Each row is a point. A path goes straight from each point to the next, and from the last back to the first. The post is the endless flat space through its rows: a point in 2 columns, a line in 3, a plane in 4, and so on, so that a path can go around it. Count how often the path circles the post. Going back the other way cancels.

Post (2 x 3):
0: -0.82 +2.17 +2.23
1: +0.64 -1.34 -0.40
Path (18 x 3):
0: +0.09 -3.06 -1.06
1: -2.04 +0.31 -2.22
2: +1.30 +2.43 -1.71
3: +0.90 +0.04 +1.49
4: -0.31 +0.39 +2.26
5: -1.85 -1.15 +1.25
6: -0.68 +0.37 -2.52
7: +2.00 +1.65 -1.15
8: +1.61 -0.87 +1.94
9: +1.04 -1.30 +3.60
10: +3.00 +2.15 +1.56
11: +1.30 +2.21 -1.79
12: -2.11 -3.37 -2.53
13: -1.61 +1.05 +3.91
14: +2.09 -1.45 +1.64
15: +3.22 +1.57 +0.26
16: -0.54 +3.48 +0.03
17: -3.47 -0.02 +0.84
Times around: 0

Post (7 x 8):
0: +2.89 +0.96 -2.88 +0.01 +1.20 +1.40 +0.48 -2.36
1: -0.44 -0.01 -0.80 -1.22 -1.59 -0.59 -0.34 +0.87
2: +0.15 -2.24 -4.85 -1.72 +1.47 -1.03 +6.07 +0.42
3: +0.89 +2.50 +1.01 +0.52 +0.46 +0.09 -1.53 -4.83
4: +3.07 -2.65 -1.04 -4.72 +0.23 -0.55 +0.31 -1.38
5: -1.01 +2.72 +0.34 -0.44 +1.27 -0.01 -1.76 +1.10
6: -1.43 +1.63 +0.89 -0.51 +0.07 +2.60 +0.26 +2.52
Path (18 x 8):
0: +0.52 +2.67 +0.11 +0.23 -4.70 +0.80 -1.99 -1.10
1: +4.45 -0.55 +1.48 -1.83 +0.99 +0.74 +1.23 -2.03
2: +2.10 +0.77 -0.81 -0.79 +1.80 +1.16 -1.28 -0.16
3: -1.63 -1.59 -1.41 -3.11 +1.50 +0.94 -1.09 +1.47
4: -0.35 -0.71 -0.97 -5.04 -0.96 +0.35 -1.92 +3.96
5: +1.39 +2.44 -3.56 +1.18 +0.44 +2.31 +2.35 -1.14
6: +1.84 +0.17 +0.22 -0.37 +0.25 -0.68 +2.70 -3.72
7: +0.14 +0.03 +0.23 -0.48 +0.06 -0.82 -1.28 -0.88
8: +4.97 -2.33 +0.35 -1.26 +1.43 -1.00 -1.13 -2.68
9: -0.88 +1.89 -0.76 +0.32 -0.49 -0.01 -2.79 -0.41
10: -1.43 +2.16 -0.94 -2.44 +0.67 +1.66 +1.57 -3.13
11: +1.96 +1.18 +0.74 -2.76 -1.01 +2.06 -1.09 -0.45
12: -1.15 +1.45 +2.72 -0.61 +0.13 +0.53 +0.57 +0.58
13: -1.64 -0.47 +0.61 -0.23 +2.13 -2.34 +0.41 +3.46
14: +0.25 +0.93 -3.15 +1.49 +0.66 +3.19 +0.20 -0.03
15: -4.21 +1.24 -0.15 -3.30 -1.01 -1.23 +0.86 +1.51
16: +0.18 +3.20 +0.13 -0.46 -0.98 +2.77 -0.48 -4.44
17: -0.26 +3.05 -2.38 +0.42 +1.43 -0.48 +0.40 -3.30
Times around: 3

Post (13 x 14):
0: +1.64 -0.44 +1.58 +3.23 -2.05 +0.43 -0.69 +5.49 +0.04 -1.85 -1.08 +0.25 +2.64 +0.95
1: -1.40 -0.39 -1.82 -0.25 +0.19 +1.15 +1.30 +2.65 +0.38 +2.10 -2.15 -2.62 +1.82 -3.55
2: -3.33 +3.37 +0.47 -1.74 +2.31 -2.75 -1.35 +0.24 -0.90 -0.24 +0.49 -0.29 +2.65 -0.83
3: -1.28 +1.93 -1.14 -1.71 -0.84 +0.96 -0.90 -2.74 -1.83 -3.48 +0.86 +0.58 -2.62 +1.47
4: +1.52 +2.27 +1.91 -0.46 -1.20 +0.91 -1.11 +2.23 +1.29 +1.15 -2.18 -1.71 -3.44 +3.00
5: +2.09 +1.68 -0.25 -1.59 -2.00 +2.14 -1.66 -1.89 +0.04 +0.61 -0.42 -4.09 +0.04 -2.39
6: -1.36 +0.86 +0.55 -2.32 +0.68 -1.34 +0.71 +2.54 +0.60 -0.86 +1.74 +2.44 +1.29 -1.46
7: -0.07 +1.06 +0.10 -1.81 -2.47 -1.98 -2.58 -0.76 +1.12 +0.98 -1.14 +0.02 -2.58 -2.30
8: +0.76 +0.07 +0.42 +1.49 -1.85 -0.40 +0.07 +1.31 -2.66 +0.75 +1.84 -1.98 +1.42 +1.65
9: +2.79 -2.55 -3.00 +1.16 +0.51 +4.57 +0.79 +0.09 +1.04 +0.45 -2.81 +1.21 +1.89 -0.47
10: -0.17 -0.77 +1.70 +0.14 -0.03 +3.49 -1.08 -0.09 -0.71 -0.90 +0.10 +1.93 +3.21 -4.57
11: -0.71 +1.36 -3.81 -1.93 -1.92 +0.15 -0.38 -0.71 -4.29 -0.02 +0.07 +1.98 +2.30 -3.55
12: +1.82 -0.70 -0.67 +0.13 -2.24 +2.23 +1.91 -0.16 +1.88 +1.09 -3.80 +0.27 +1.30 -2.86
Path (29 x 14):
0: -1.51 +3.96 -0.11 -2.03 +2.06 -0.98 +0.14 -0.03 -0.08 -1.46 -0.15 -0.73 +0.56 -2.26
1: +1.88 +0.24 -1.40 +0.95 +0.33 +3.42 +0.27 -0.68 +2.05 +1.38 -2.12 -0.75 -0.22 -1.74
2: -0.66 +3.31 -0.39 -0.68 -3.27 +0.70 -0.41 +4.95 +1.44 +1.15 -0.86 -0.61 -0.28 -3.33
3: -0.15 -0.23 -2.95 -2.94 -0.21 +1.51 +1.71 +0.83 +0.50 -0.16 +0.01 +3.16 -0.39 +2.09
4: +1.41 +0.17 +0.78 -0.95 -0.09 +3.96 -0.69 +1.67 -0.99 -2.07 +0.37 -1.63 +3.77 -1.18
5: +2.20 +0.09 -2.45 +0.19 +0.66 -1.70 +0.79 -2.30 -2.27 +1.98 -3.56 -0.43 +2.36 +0.49
6: -1.31 +0.55 +1.25 -1.32 +1.59 +1.37 +2.37 +0.68 -0.71 +1.29 +0.12 +2.10 +1.31 -2.03
7: -0.34 +0.73 -0.72 +1.81 -1.06 +1.42 +2.33 -1.33 +1.50 +0.32 -1.50 -2.88 +4.52 -3.02
8: -2.91 +1.27 -2.84 -3.09 -0.81 +0.60 +1.35 +2.09 -1.03 +0.90 +1.06 -0.89 +3.76 -4.50
9: +0.07 +0.51 +1.54 -0.15 -0.79 +1.25 -0.26 +0.29 +1.20 -2.64 +0.45 -1.95 +3.02 -0.57
10: -0.58 +0.04 +1.12 -0.35 -2.54 +0.26 -0.08 +2.34 -2.87 -1.28 -1.80 +2.03 +0.12 -0.61
11: -0.73 -0.41 +3.05 -2.29 -1.36 +2.65 +1.37 -1.25 -1.72 +0.99 +1.08 +2.47 -2.03 -3.85
12: +2.11 -0.42 -0.82 -2.90 -1.42 +0.18 +3.54 +2.11 -0.93 +0.09 +1.15 -0.87 -0.06 -0.92
13: +1.89 +0.22 +1.26 +0.30 +2.02 +4.13 +1.91 +3.31 -1.83 -1.00 -0.61 +1.13 +0.27 -1.33
14: +1.17 +3.21 +0.46 -0.14 -2.86 -0.18 -2.06 +1.50 -0.32 +0.34 -0.75 +0.29 +0.57 -2.10
15: +0.66 +0.28 -3.41 -1.92 +1.47 +0.38 -1.64 -1.86 +1.32 +2.79 -0.64 +3.34 +3.56 -0.61
16: -0.07 +0.77 +3.78 -1.15 -1.76 -1.18 -3.22 +1.23 -1.44 +0.50 +2.40 -1.00 +2.68 +0.37
17: +2.54 -1.62 -0.50 +0.83 -1.38 +1.56 +1.98 +5.00 -0.03 -0.37 +0.00 -2.18 -0.46 +1.80
18: +0.62 +0.97 -2.27 +1.55 +0.66 -2.17 +1.82 -0.47 -1.90 +0.29 -0.27 -0.78 +2.23 +2.48
19: +1.68 +2.31 -2.97 +1.40 -0.49 +0.44 -1.00 +0.57 -1.52 +1.89 +1.10 -2.01 +1.28 +1.15
20: -0.03 +0.66 -0.26 -0.66 -4.77 +1.52 +1.62 +6.25 -1.88 +2.63 +2.47 -2.90 -1.34 -1.55
21: +1.47 -0.92 +1.11 -0.63 -3.17 +0.06 -4.16 +3.08 +1.58 +1.15 +0.50 -2.93 +3.06 -4.32
22: -1.38 +0.69 -2.51 -1.91 +2.53 -0.05 -2.33 +0.40 -4.30 -0.66 -0.72 +1.84 +5.37 -2.84
23: -0.17 +3.11 -2.37 -2.21 +0.39 -2.47 -1.78 -1.44 -3.11 +0.20 -0.91 +2.24 -0.30 +0.51
24: +0.38 +2.16 +0.67 +3.65 -0.85 -0.76 -3.66 -1.52 +0.31 -2.41 -1.39 -0.02 -3.00 +2.97
25: -0.95 +2.24 +1.75 -0.85 +0.21 +4.23 -1.79 -0.80 +1.08 +1.25 +0.26 +0.51 -0.26 -2.71
26: +1.64 +0.13 -1.42 -2.57 -0.63 +3.29 +1.15 -0.18 +2.42 -0.76 -0.19 +1.64 +0.53 +0.09
27: -0.79 +0.80 -0.63 -1.99 +1.78 +1.73 +2.12 +3.07 -0.17 -0.16 -2.18 +0.08 +3.00 -0.19
28: +1.06 -0.33 -3.18 +0.79 +1.47 -1.32 -2.48 -1.26 -3.08 +1.75 -4.75 +0.22 +0.31 -0.57
Times around: 5

Post (17 x 18):
0: -0.35 +0.90 +0.01 -0.24 -0.23 +1.00 +1.36 +3.20 -0.23 +3.64 +0.21 -0.85 -0.30 -0.42 -1.80 +1.73 +0.41 -2.28
1: +2.45 +1.33 -4.05 -1.87 -0.30 +0.97 +0.39 -1.49 +0.51 +4.50 -0.16 +0.54 +0.40 -0.62 -1.36 +1.67 +1.42 -2.54
2: +0.08 +1.28 -0.42 -2.50 +0.26 -3.10 +0.78 +2.01 -1.00 -1.32 +1.33 -1.22 -0.38 -0.35 -0.23 +4.63 +1.34 -0.20
3: +1.12 -1.82 +1.48 -2.30 +0.73 -1.14 -0.21 -0.02 -1.94 -1.15 -0.16 -2.10 +2.68 -0.03 -0.58 -0.25 +0.27 -3.59
4: -0.35 +2.29 +0.81 +0.08 +0.81 +0.21 -2.95 -0.56 -1.02 -3.80 +0.52 +1.35 +0.73 -0.77 -1.95 +0.21 -1.64 -1.64
5: +0.54 -1.65 -0.62 +1.00 +0.00 -1.73 -1.70 +0.05 -3.02 -1.37 +3.33 -1.58 -1.34 -1.48 -0.96 -0.15 +0.68 -2.33
6: +0.32 +0.36 -2.85 -0.51 +0.57 -0.85 +0.73 +2.23 +0.69 -3.10 +1.09 -0.87 -0.69 -1.85 -2.44 -0.61 -0.35 +0.51
7: +1.81 +1.96 -0.40 +0.91 -2.73 +3.06 -0.26 +1.38 -0.98 -0.69 +2.06 +0.55 +2.38 -1.36 +1.49 -0.40 -0.78 -0.74
8: +0.40 -0.33 +0.80 +1.45 +1.18 +1.19 -3.29 -0.56 +1.28 -2.16 -0.15 -0.16 +0.40 -1.86 -2.56 +2.99 +1.81 +0.40
9: +0.87 -1.88 -2.78 +2.70 -0.06 -1.04 -0.01 -1.33 -0.69 -2.20 +6.11 +1.88 -1.85 -2.57 +0.41 +3.46 -2.26 -3.01
10: -1.69 -0.65 -0.27 -3.82 -0.53 +1.82 +0.21 -0.25 -1.42 -1.24 +0.09 -1.86 +0.38 -0.47 -0.63 +2.83 -1.56 -0.02
11: +2.28 +1.57 -0.82 -2.34 +0.91 +0.69 +1.21 +0.26 -2.68 -0.36 +0.30 +2.15 +1.43 +0.63 -0.39 -0.12 +0.70 +0.93
12: +1.25 +0.25 -0.90 -0.01 -0.37 +1.72 -1.96 +0.32 +1.78 +1.55 +1.08 +0.54 +0.12 +2.94 -2.00 +1.03 +0.81 +1.49
13: +0.38 -1.36 -1.37 -1.90 +2.55 +0.21 -2.33 +1.23 +0.02 +1.41 +2.45 -0.18 -3.13 +1.72 +2.84 -3.98 -3.04 +0.73
14: -1.66 +2.93 -0.45 +0.62 +1.35 +2.23 +1.89 -4.86 +0.81 -3.64 +0.52 -0.56 -4.95 -0.54 -0.69 -0.63 -0.59 +0.44
15: +3.31 -1.14 +1.44 -1.26 -1.81 -2.11 -0.67 -1.65 -0.07 +2.16 +1.36 +2.20 +1.38 +0.63 -0.72 -0.18 +1.27 +2.38
16: +2.23 -1.31 +0.23 +2.08 +0.64 +0.66 -2.92 -0.48 +0.06 +0.64 -1.14 -3.32 +2.51 -0.73 -1.90 +0.79 -3.24 +1.18
Path (30 x 18):
0: +4.68 +1.32 -2.64 -1.73 -2.10 +0.89 -1.06 -1.40 -0.46 +2.32 +1.49 -0.04 +1.24 -1.23 -0.42 +0.15 +1.35 -0.99
1: +2.05 -1.89 +1.94 +0.88 -4.31 -0.69 -1.13 -1.02 -1.17 -0.54 +1.82 -2.07 -0.22 -1.89 +2.84 -0.70 -1.30 -0.22
2: -2.00 -0.14 +0.17 +0.49 +1.73 +2.29 +0.09 -0.96 -2.16 -2.36 +1.63 +4.02 -0.03 +3.21 -0.54 +4.49 -1.73 -3.99
3: +0.52 -0.41 +0.01 -0.44 +0.39 -0.60 -0.04 -0.68 -0.38 -0.89 +1.06 -1.81 -1.24 +0.01 +1.90 +0.01 +0.39 +2.28
4: +0.88 -2.14 +0.92 -4.10 -0.08 -1.16 -0.36 -2.68 -2.73 -1.87 -0.85 +0.69 +1.60 +1.62 -1.22 -0.41 -0.73 +1.47
5: +2.21 -1.50 +0.56 -1.50 -1.89 +2.71 -2.83 -1.69 +0.37 +0.18 -0.18 +0.06 +0.48 +2.25 -1.56 +1.17 +1.70 -0.24
6: +1.95 +0.75 +2.52 -1.40 +1.51 -2.79 -0.73 +0.32 +1.09 -4.68 +1.89 -1.84 -3.21 +0.09 -1.32 -2.15 +3.42 -0.43
7: +1.07 +1.30 +1.51 +2.16 -0.10 +1.04 +4.03 -4.66 +0.07 +0.96 +3.48 -1.58 -0.89 -0.33 +0.31 -1.28 -2.50 -2.70
8: -0.31 -0.45 -0.85 -1.33 +0.07 -0.73 -0.56 +2.50 +0.49 +0.21 +1.11 -2.12 +2.37 +0.52 -0.55 +2.23 -1.45 -3.13
9: +0.26 +0.83 -3.26 -0.66 +3.22 -0.05 -0.08 -1.17 +3.24 +0.80 +0.53 +1.80 -1.17 +2.69 -2.76 -1.47 +0.40 -3.15
10: +1.74 -0.13 -1.28 +2.61 -2.48 +0.39 +0.99 +0.11 -0.64 +2.69 +3.31 +1.99 +0.70 +0.77 +0.67 +0.91 +1.40 -1.90
11: +0.50 -2.06 -2.28 -0.57 -0.04 +0.85 +0.58 -1.69 +0.00 -1.21 +0.44 +0.25 -2.63 +0.30 +0.30 -2.52 -0.47 +0.51
12: +0.56 +1.24 +1.05 -2.66 +1.21 +2.39 -3.05 +1.24 -0.41 -0.33 -1.16 -0.17 +0.28 +0.14 +3.04 +1.09 +2.41 -1.14
13: +4.01 +1.30 -1.61 +0.22 +0.20 +0.36 +0.98 +0.43 -2.26 +0.51 +2.86 +2.65 +3.20 +4.55 +3.28 +0.26 -1.39 -2.94
14: -0.59 +1.91 +2.54 +2.00 +1.61 -1.24 +1.32 +3.54 +1.01 -2.36 +0.51 -1.99 +1.12 -3.10 +2.71 +0.86 -0.41 -3.62
15: -1.41 +1.91 -6.38 -1.71 +3.13 -0.51 +3.97 +0.78 +0.13 -3.63 +0.68 +0.35 -1.18 +0.02 -1.50 +0.32 -0.87 -1.26
16: +0.42 +0.74 +2.42 -2.78 +0.42 -0.92 +0.27 +2.70 -2.06 +1.70 -0.27 +0.13 +2.01 +2.54 +1.79 +0.51 -3.10 -1.52
17: -0.76 -0.80 +0.37 +3.57 -2.07 +2.26 -3.14 +2.45 +1.86 +0.51 +1.75 -0.15 +1.90 -0.14 -0.10 +2.67 +1.55 +0.87
18: -1.72 -1.54 +4.06 -0.06 -0.10 -2.99 -0.82 +2.64 +0.30 -3.08 +2.51 -0.23 +0.42 -2.50 -1.33 +0.75 -1.20 +1.88
19: +2.37 +1.19 -2.31 -4.51 +3.09 -0.52 -0.75 -0.76 +0.01 +1.63 +1.70 +2.14 -0.35 +2.82 -1.57 +0.42 -0.43 -0.26
20: +1.81 +2.26 -1.85 +1.79 +3.18 -1.01 +2.90 +0.21 +1.79 +2.15 -0.44 -2.72 -4.85 -0.50 -1.89 -3.12 +2.40 -3.18
21: +0.93 +1.26 -1.08 -0.65 -0.36 -0.27 -3.77 -1.29 -1.25 -3.80 +1.04 -3.80 -0.85 -0.59 -3.89 +3.74 -0.21 +1.00
22: +1.18 -2.19 -0.90 -2.20 +2.00 +1.04 +0.44 +1.19 +0.70 +0.34 +2.07 -1.46 +2.09 -2.66 -0.70 +3.73 -1.50 -1.73
23: -1.41 +0.74 -1.51 +1.22 +0.92 +0.30 +1.93 -4.31 +0.97 -3.82 +2.34 -1.08 -1.38 -0.94 -2.42 +2.55 +2.03 -2.20
24: +1.66 -1.66 +0.34 -3.33 -0.33 -3.22 -1.42 -1.10 -1.79 -0.20 -0.13 +1.50 +4.09 -0.29 +1.74 -1.70 -4.06 +0.35
25: -0.07 -2.04 -0.98 -3.00 -1.15 -2.75 +1.48 +1.38 -4.34 -3.88 +1.52 -0.23 +0.83 -0.37 -1.60 -2.39 -1.97 -2.59
26: +1.10 +0.14 +3.21 -0.18 -1.87 +0.65 +0.28 +1.96 -1.03 -1.38 +1.44 +0.83 +0.10 -2.73 +3.13 -0.80 -3.17 +0.20
27: +4.66 -0.04 -0.62 -0.17 -1.24 +2.16 -1.51 +2.26 -0.80 +4.88 +2.95 +1.67 +1.29 -1.16 +2.00 -0.88 -1.31 +0.19
28: +1.61 -2.39 -2.30 +0.03 -0.38 -2.48 -0.98 -3.63 +2.78 -1.43 +1.66 -2.93 -1.91 -0.62 -6.68 -1.65 +2.21 +3.83
29: +2.35 +2.55 +2.03 +3.55 -1.01 -1.17 -2.45 +4.78 -1.29 +0.21 +3.83 -1.59 +0.37 -3.82 +1.67 +0.13 +0.81 -0.06
Times around: 1
